Every row gives one point. Each copy is the shape, with its points in the same order, turned, moved and blurred by noise. Some copies are also mirrored. Which?
In the rows, zero is written as 128.

Shape (8 x 3):
89  176  115
130  95  109
157  69  117
88  127  75
155  158  138
98  163  123
132  82  123
43  180  126
Copy 1 (8 x 3):
104  172  101
123  92  102
140  62  107
102  126  64
153  138  142
105  153  115
117  68  112
57  178  106
Copy 1 is: only turned
Copy 2 (8 x 3):
74  83  128
128  142  85
157  166  81
83  101  69
139  105  147
84  100  129
131  161  88
26  91  134
Copy 2 is: mirrored
Copy 3 (8 x 3):
133  177  102
85  102  121
64  78  143
95  138  70
101  158  165
131  164  113
90  87  130
174  174  76
Copy 3 is: mirrored

Shape (9 x 6):
62  149  119  148  126  175
154  105  170  56  140  143
149  104  108  131  111  129
142  137  125  142  113  174
103  163  89  111  151  144
185  146  119  211  152  99
126  80  151  126  193  110
152  112  145  161  116  76
84  82  93  77  195  75
Copy 1 (9 x 6):
60  113  119  130  89  183
145  106  191  60  160  158
158  114  131  136  132  156
136  99  138  115  83  178
94  112  89  92  111  140
166  72  137  172  70  79
111  56  169  132  175  120
156  119  170  165  123  96
82  112  107  112  232  107
Copy 1 is: mirrored
Copy 2 (9 x 6):
79  153  147  174  121  165
142  73  177  86  137  129
143  89  120  163  121  125
151  121  139  161  113  170
106  149  111  135  147  135
201  129  120  225  168  111
119  68  160  157  199  109
156  90  146  192  129  79
69  71  103  115  195  70
Copy 2 is: only turned

Shape (12 x 8):
105  128  147  148  109  139  153  175
119  136  136  140  104  128  112  111
126  117  132  153  97  60  109  114
127  118  113  156  131  130  145  116
126  143  176  148  156  124  111  114
151  81  199  21  151  115  141  122
126  146  120  132  133  40  112  107
126  104  117  132  153  129  107  145
127  137  114  139  157  144  141  130
167  141  121  151  142  95  114  141
109  119  120  154  134  117  122  138
131  91  148  132  148  141  172  130
Copy 1 (12 x 8):
109  126  161  143  102  129  142  172
125  122  144  124  98  130  104  110
148  97  136  144  78  68  100  105
128  110  122  145  118  137  147  118
133  129  176  129  147  118  117  107
147  82  180  7  142  85  164  142
140  130  108  128  104  47  106  97
134  98  125  126  150  122  116  155
123  136  115  129  141  139  140  127
172  128  125  141  131  96  116  130
116  107  132  151  119  120  123  137
126  95  149  120  132  130  176  132
Copy 1 is: only turned
Copy 2 (12 x 8):
95  128  154  131  113  148  150  174
105  126  147  130  113  130  113  99
113  113  157  138  86  67  103  120
119  115  119  148  127  120  141  122
115  140  175  141  166  122  110  118
161  77  207  27  165  125  153  120
121  149  146  116  118  41  109  118
122  99  117  124  143  123  97  144
123  134  115  129  155  132  139  134
154  143  137  146  122  101  108  147
101  119  126  137  127  112  114  145
131  83  145  130  157  134  171  144
Copy 2 is: only turned
Copy 3 (12 x 8):
92  141  112  148  130  125  121  181
121  136  141  141  123  125  112  123
125  108  128  155  120  63  84  113
126  127  103  155  146  124  138  118
107  150  149  151  174  130  89  114
82  85  152  15  201  134  79  125
134  132  134  133  154  36  101  98
127  102  149  145  164  122  136  151
126  139  115  142  171  133  148  136
159  132  124  146  166  93  98  133
111  122  133  166  144  109  130  142
98  103  97  122  170  134  126  138
Copy 3 is: mirrored
Copy 4 (12 x 8):
106  142  158  153  124  145  146  176
114  131  137  125  108  131  121  118
120  123  133  132  94  62  127  130
122  122  120  153  134  133  147  121
126  139  166  139  158  124  101  109
164  79  186  27  188  127  140  157
121  143  112  114  134  43  120  118
125  98  119  146  155  131  110  155
126  136  113  146  162  145  133  135
164  144  121  153  138  93  110  141
106  121  126  152  136  119  123  144
134  104  157  139  168  145  172  139
Copy 4 is: only turned

Shape (15 x 9):
131  146  99  113  115  151  166  103  109
151  120  110  106  114  155  164  125  123
136  41  109  139  96  105  137  113  80
128  124  108  138  92  103  134  116  151
148  123  173  140  96  94  22  138  116
94  121  212  133  109  121  163  128  103
156  132  131  66  98  103  156  128  150
110  144  100  114  176  117  168  113  134
150  148  99  136  105  96  143  115  107
151  147  151  121  97  97  159  138  123
141  145  138  116  95  118  148  137  128
148  136  128  124  95  106  168  91  129
148  143  118  128  134  135  153  76  124
144  122  123  10  109  92  159  135  144
136  91  102  117  215  121  167  135  135
Copy 1 (15 x 9):
126  121  89  123  134  139  178  106  99
125  97  103  127  132  120  178  130  112
188  44  84  113  97  131  118  112  109
151  136  89  123  103  129  130  118  154
128  118  162  136  94  82  29  124  123
173  116  191  98  104  164  152  120  109
121  122  121  80  111  82  176  127  150
151  138  92  94  189  149  159  118  130
160  143  83  126  124  102  137  106  108
163  144  141  111  109  97  159  126  120
138  136  126  115  106  112  154  131  119
158  134  110  120  111  113  171  88  133
140  121  109  141  154  127  161  81  128
104  102  113  27  127  75  182  128  149
174  85  96  104  221  135  153  146  148
Copy 1 is: mirrored
Copy 2 (15 x 9):
154  150  98  106  117  148  154  100  117
166  126  113  96  116  143  160  124  129
158  60  124  136  112  77  146  102  85
132  133  109  135  100  98  127  118  153
183  143  159  159  117  61  40  167  116
142  165  210  122  142  92  157  104  111
160  147  112  63  117  88  143  133  158
112  147  95  113  177  142  149  110  140
158  152  81  138  120  94  141  115  121
162  167  129  117  122  81  160  132  137
156  160  127  111  111  104  148  135  133
162  152  109  117  115  94  154  88  147
169  147  101  125  142  137  137  84  143
146  138  102  7  135  80  137  141  146
127  89  102  117  213  144  161  136  144
Copy 2 is: only turned

Shape (15 x 12):
100  100  134  120  162  145  131  116  134  93  102  114
126  97  123  142  159  153  122  98  58  149  100  135
105  105  110  110  151  120  132  90  147  57  103  123
249  123  136  112  116  150  119  123  126  73  128  136
98  171  132  125  93  78  123  88  131  167  138  142
141  172  169  135  154  148  25  160  127  142  110  124
116  97  129  191  147  129  69  143  123  165  121  142
173  126  160  126  131  144  132  137  131  166  115  149
122  107  183  105  61  156  115  120  133  164  143  180
119  110  102  108  146  138  105  149  134  135  130  130
95  172  124  143  157  156  134  140  131  153  135  112
122  104  152  113  116  103  124  154  138  148  141  116
100  103  134  105  156  63  130  129  110  57  124  190
105  129  133  145  53  129  135  135  131  154  120  117
96  102  112  121  147  95  128  159  130  142  90  163
Copy 1 (15 x 12):
120  117  159  156  147  153  118  122  173  117  116  141
140  128  119  143  143  153  112  93  95  158  94  172
117  119  142  167  129  151  125  108  183  71  125  144
245  119  103  152  98  128  144  117  135  83  122  83
75  142  121  112  121  59  131  86  117  124  130  96
176  123  132  105  178  88  39  140  148  149  120  69
130  120  106  162  145  88  63  135  142  187  135  139
169  109  115  132  148  91  150  124  132  156  111  100
116  60  133  100  108  106  136  135  82  157  148  77
131  145  134  121  123  137  118  137  158  138  133  126
117  174  138  138  193  126  128  120  137  152  143  103
132  121  165  130  112  90  143  135  141  152  136  113
123  105  136  123  123  91  120  132  157  48  156  193
88  127  146  159  99  94  137  141  97  144  114  79
107  135  123  122  136  100  127  161  161  130  110  166
Copy 1 is: mirrored
Copy 2 (15 x 12):
81  131  148  130  148  132  143  136  129  117  108  111
101  97  108  191  148  139  151  97  95  155  119  116
66  145  147  112  141  120  126  109  133  86  94  135
206  94  139  133  156  135  108  71  133  53  101  116
135  191  129  152  97  101  96  96  131  182  134  168
172  121  155  182  143  163  64  194  100  145  105  143
123  89  112  201  127  124  118  172  154  160  125  156
187  118  133  147  151  133  139  115  138  161  116  125
166  106  186  133  86  154  129  88  155  192  137  144
115  109  115  118  144  136  107  141  130  139  145  133
128  179  105  152  132  158  133  162  124  152  150  120
141  125  156  130  132  94  115  134  146  156  160  123
83  127  179  122  161  94  147  103  107  97  137  211
144  139  131  138  53  105  128  121  143  161  143  118
106  112  122  115  141  94  150  150  118  160  128  173
Copy 2 is: only turned
Copy 3 (15 x 12):
100  150  146  127  174  155  96  97  143  103  133  149
157  139  166  125  153  157  86  72  72  140  147  171
114  161  114  126  150  157  99  89  164  72  122  151
229  148  177  95  116  147  110  152  171  78  159  117
119  145  111  132  91  104  145  107  118  180  95  144
155  103  173  80  169  188  113  151  126  184  71  104
153  58  134  138  180  144  98  106  100  171  121  141
170  136  177  122  145  111  103  145  131  163  140  151
120  90  205  121  94  103  134  141  142  152  122  193
116  120  131  94  159  136  109  130  120  127  151  138
110  154  138  136  172  160  148  128  112  174  142  139
104  112  156  128  136  92  94  139  124  135  129  115
131  134  125  112  171  86  128  92  122  46  70  159
106  117  139  169  87  136  112  158  115  151  130  152
118  127  117  121  175  102  83  131  99  118  108  171
Copy 3 is: mirrored

Shape (15 x 12):
157  150  149  85  103  151  53  124  141  93  106  105
123  106  92  175  145  128  142  51  102  104  157  209
161  93  75  73  126  67  95  157  155  87  123  138
137  173  67  130  72  77  84  75  92  119  96  117
128  114  105  88  57  165  166  137  157  165  68  167
142  205  133  138  93  134  62  127  143  160  109  170
149  202  81  127  120  168  138  90  159  82  166  97
142  186  156  140  57  71  172  114  180  129  73  121
176  198  164  175  134  102  116  123  103  135  97  125
93  99  174  182  112  94  166  74  112  158  164  125
99  106  168  73  129  128  147  131  81  85  116  204
122  94  107  180  55  65  162  158  169  116  120  124
153  151  174  147  86  127  135  72  115  171  164  160
145  154  101  130  95  99  149  139  139  116  140  119
176  164  124  133  95  127  57  96  93  80  146  119
Copy 1 (15 x 12):
105  146  181  70  115  134  69  169  154  124  82  128
141  92  105  169  128  152  135  72  90  74  133  186
132  153  86  108  154  121  120  189  195  105  71  186
119  132  75  136  81  129  27  152  143  57  97  127
117  43  103  137  91  102  114  129  186  172  61  114
84  149  147  151  78  123  34  117  134  164  90  148
178  176  120  99  112  169  88  89  150  124  123  82
137  150  112  165  58  41  106  140  145  125  65  77
111  169  146  173  131  95  52  139  80  127  86  97
139  94  107  149  106  56  134  134  63  113  181  128
130  66  169  128  183  63  104  100  159  99  99  179
156  122  90  197  80  82  153  194  166  121  126  125
156  102  130  132  83  86  77  111  62  150  118  152
164  146  97  143  120  102  94  147  156  131  110  116
150  157  160  110  112  155  42  160  116  82  102  150
Copy 1 is: mirrored
Copy 2 (15 x 12):
149  188  150  74  101  157  109  129  103  106  88  138
120  131  132  175  177  142  142  34  115  157  207  142
112  176  114  149  114  77  54  101  119  81  106  163
112  151  93  157  91  153  128  93  19  85  127  114
144  95  114  167  71  127  184  125  140  125  80  201
168  116  83  112  119  212  109  126  89  118  121  141
101  177  109  87  115  159  171  97  143  53  171  99
158  54  129  142  67  131  136  111  108  75  95  76
183  118  132  136  145  163  117  159  83  99  149  79
123  91  119  141  115  98  145  96  116  211  182  69
110  92  185  117  182  104  125  106  106  153  116  191
99  90  126  193  42  109  88  121  137  119  151  102
179  101  108  94  110  137  150  100  91  169  184  125
119  113  107  136  95  113  120  130  117  82  158  120
138  191  145  86  116  165  107  108  55  96  170  128
Copy 2 is: mirrored

Shape (16 x 12):
78  138  80  148  141  120  150  163  115  135  155  132
62  171  106  117  196  94  225  151  112  149  169  81
171  119  169  113  149  145  137  92  88  88  144  82
80  100  48  136  135  85  134  169  172  101  98  155
102  54  89  187  118  134  144  125  162  88  109  150
135  150  159  97  147  138  159  62  65  120  126  127
124  90  175  100  113  137  110  119  136  114  125  147
119  95  157  178  132  126  77  112  134  104  74  131
80  98  121  128  154  91  210  95  105  198  180  73
123  135  166  130  133  166  103  100  123  103  153  125
104  79  122  161  135  111  124  165  109  97  119  185
109  141  145  101  141  183  150  105  81  124  115  102
162  108  115  165  100  130  117  143  142  124  99  152
142  119  134  102  156  146  104  71  65  124  149  90
108  71  144  159  54  105  108  128  116  86  108  124
70  160  78  166  155  88  172  111  156  123  160  137
Copy 1 (16 x 12):
138  119  73  138  138  169  114  187  142  157  142  117
106  166  83  147  191  206  182  200  124  151  181  78
140  161  153  110  118  160  114  110  54  77  141  92
155  119  59  134  139  85  118  200  190  114  127  136
140  75  102  154  78  105  108  185  156  73  122  116
91  143  118  107  144  153  136  103  43  115  114  85
113  120  159  97  100  98  109  122  109  118  144  127
137  108  168  155  127  87  61  149  114  95  96  111
107  128  116  137  130  191  185  158  138  159  159  7
98  136  144  126  109  155  75  113  91  108  142  128
156  79  102  132  111  90  97  188  103  134  145  132
98  121  138  92  153  187  122  133  80  108  110  112
171  110  128  151  91  113  115  134  125  120  95  149
133  142  123  92  139  168  88  90  76  105  127  60
141  127  146  110  51  92  85  184  115  118  92  103
97  145  51  187  137  151  127  179  147  135  144  97
Copy 1 is: only turned
Copy 2 (16 x 12):
71  133  76  128  106  140  152  151  142  136  124  164
78  132  71  56  95  172  214  188  138  150  149  106
155  163  152  107  133  180  115  132  70  97  135  97
82  95  69  170  174  101  170  142  172  107  106  153
57  161  109  201  188  121  159  99  127  103  112  145
160  191  151  82  110  136  144  135  90  138  107  110
103  136  187  121  162  118  100  126  122  114  119  133
104  118  155  154  157  144  124  63  126  89  67  128
54  162  88  81  101  141  167  129  115  188  175  63
122  169  163  104  135  169  104  107  128  94  123  150
72  117  134  171  136  100  151  127  100  92  100  172
129  176  132  73  148  173  123  138  95  150  101  140
113  124  144  201  143  148  115  117  131  137  99  141
163  163  112  82  119  151  104  95  77  121  140  109
70  152  136  175  155  114  82  123  121  86  69  103
81  160  78  130  105  136  198  134  191  119  135  131
Copy 2 is: mirrored
Copy 3 (16 x 12):
130  168  131  88  192  136  138  116  93  131  144  148
177  218  147  163  200  173  172  134  89  152  185  143
119  106  123  204  92  136  141  133  90  100  122  86
122  129  111  68  204  84  187  169  140  138  127  153
85  78  131  106  156  100  199  134  99  132  90  183
147  121  91  213  110  132  120  122  95  118  170  140
90  105  137  136  82  114  139  154  134  126  154  136
98  68  124  132  113  101  123  136  126  173  86  138
146  173  165  167  160  156  209  80  70  187  205  135
81  115  125  164  109  146  106  131  130  120  131  130
124  96  150  88  147  92  130  163  92  121  113  185
117  140  80  178  106  171  129  147  86  144  163  140
133  98  122  89  101  99  141  117  129  121  97  145
105  94  93  187  130  135  109  115  79  127  162  72
70  119  131  111  84  51  161  134  79  156  99  139
126  176  132  134  206  117  156  94  131  140  135  178
Copy 3 is: mirrored
Copy 4 (16 x 12):
74  156  116  102  151  94  120  123  119  176  137  149
119  228  105  87  184  73  142  65  122  150  140  104
164  108  139  158  123  160  152  76  103  93  137  132
53  133  156  79  188  87  91  160  158  131  100  187
51  103  179  145  166  115  88  179  124  113  132  135
147  159  120  161  82  139  115  65  97  96  106  140
109  113  198  119  92  167  121  107  128  121  114  153
93  92  190  192  138  151  116  130  149  144  82  160
137  178  138  102  143  82  73  63  129  154  161  53
95  121  145  152  108  191  140  90  115  133  130  144
73  122  192  142  128  94  118  147  113  147  134  190
131  149  124  136  110  156  134  95  72  129  87  120
112  103  153  143  117  135  117  182  158  138  121  166
152  102  121  151  118  158  99  51  88  128  122  143
72  51  183  139  95  101  129  136  146  120  104  129
49  186  101  126  170  98  101  104  165  137  143  140
Copy 4 is: mirrored

Shape (16 x 12):
87  141  142  147  112  123  139  129  152  154  133  141
138  101  130  161  98  104  86  129  126  145  106  93
118  105  152  194  142  105  142  154  137  115  93  97
137  67  129  104  163  120  171  119  71  109  125  101
109  149  66  59  107  135  110  88  120  99  83  73
99  112  157  153  76  106  139  177  123  127  80  115
149  86  122  86  149  120  142  97  151  93  100  112
127  112  169  116  121  115  136  151  117  86  145  87
206  171  77  118  94  115  118  158  172  166  105  165
104  112  141  165  126  132  93  198  135  139  114  107
162  123  53  124  74  145  137  140  176  141  130  142
162  82  137  111  113  136  105  178  170  166  81  164
183  78  81  84  164  151  168  83  119  53  118  62
176  147  64  123  70  158  99  85  151  109  106  158
147  155  97  66  134  191  145  101  98  87  95  96
139  134  145  130  84  151  132  144  156  176  103  102
Copy 1 (16 x 12):
98  170  124  127  108  120  142  108  139  166  151  135
95  121  108  151  104  135  118  117  135  161  93  72
111  135  149  168  97  84  134  155  136  140  96  113
161  86  152  97  129  109  140  116  102  83  121  110
112  170  66  74  104  141  94  61  142  55  90  83
82  152  126  112  74  128  144  163  111  159  81  124
151  110  125  102  123  135  128  89  183  88  95  126
112  132  149  98  114  146  139  158  149  111  129  86
199  187  41  130  87  148  120  114  174  197  116  107
86  141  111  152  95  122  89  180  130  157  124  119
154  147  30  141  74  158  145  101  157  138  144  121
157  119  95  123  83  157  94  137  163  195  97  158
188  87  116  117  113  134  134  92  166  7  113  82
156  177  45  150  112  196  141  69  162  126  105  108
174  178  117  96  108  167  101  83  120  44  120  105
127  158  123  127  46  146  111  104  144  175  124  109
Copy 1 is: mirrored
Copy 2 (16 x 12):
91  125  149  158  81  103  146  123  152  160  138  110
112  139  130  113  99  177  108  105  169  144  107  110
89  128  142  133  101  143  140  136  178  89  93  99
87  83  139  73  167  147  158  131  113  105  137  133
132  103  62  100  139  107  91  90  76  156  111  76
98  119  143  111  52  141  135  166  152  140  84  99
155  84  129  97  153  112  124  101  136  116  117  115
119  133  153  89  112  132  119  150  122  86  150  103
210  179  88  143  120  122  163  137  159  205  121  130
96  139  137  143  100  160  104  179  185  146  120  112
180  116  67  141  90  127  155  122  160  182  154  123
178  100  156  126  112  146  119  164  192  189  103  150
155  67  79  78  202  141  146  98  102  67  138  102
191  125  59  151  91  135  123  84  115  165  122  151
144  96  84  130  161  122  125  129  45  134  123  106
154  119  150  148  95  164  140  135  139  175  125  80
Copy 2 is: mirrored
Copy 3 (16 x 12):
71  123  155  113  141  103  138  129  124  137  111  131
113  110  124  143  97  101  99  129  127  165  102  86
118  91  140  141  150  98  147  139  122  119  66  84
161  71  99  105  137  152  195  116  130  148  147  85
103  195  72  99  83  181  156  138  163  148  116  91
92  77  165  127  99  126  142  180  114  135  76  110
143  113  122  89  130  145  157  122  191  159  120  101
116  93  146  128  117  133  149  150  151  116  140  60
175  184  136  91  85  71  108  187  133  149  113  168
104  98  148  128  142  125  86  185  99  139  97  87
114  142  95  53  79  53  116  161  141  124  114  146
165  89  164  79  114  112  89  187  150  179  87  144
188  124  61  63  115  143  178  89  190  109  141  60
132  174  100  83  56  117  95  106  166  128  111  166
149  172  113  71  90  206  161  116  136  112  132  94
112  140  167  73  90  104  127  143  111  162  99  96
Copy 3 is: mirrored
Copy 4 (16 x 12):
73  156  123  150  143  140  144  143  143  170  135  169
101  110  130  165  113  123  93  158  131  165  86  113
95  111  158  190  155  123  166  160  144  146  83  121
116  57  145  131  167  138  136  93  100  111  143  104
89  160  84  74  142  134  83  99  116  98  77  86
67  108  144  138  102  135  167  172  119  145  79  151
132  104  153  94  158  134  109  101  164  117  108  115
90  113  169  139  122  142  141  154  128  100  141  104
194  173  76  109  93  140  131  159  145  187  95  145
90  115  128  168  147  164  138  214  122  151  99  128
146  130  48  119  105  145  123  137  178  154  110  144
147  94  130  100  129  171  125  182  156  196  87  162
153  86  121  113  164  146  113  66  167  59  119  56
160  157  73  129  91  156  75  98  168  124  82  163
126  148  105  95  141  207  117  75  110  84  100  92
93  143  120  129  102  170  138  142  145  194  105  115
Copy 4 is: only turned
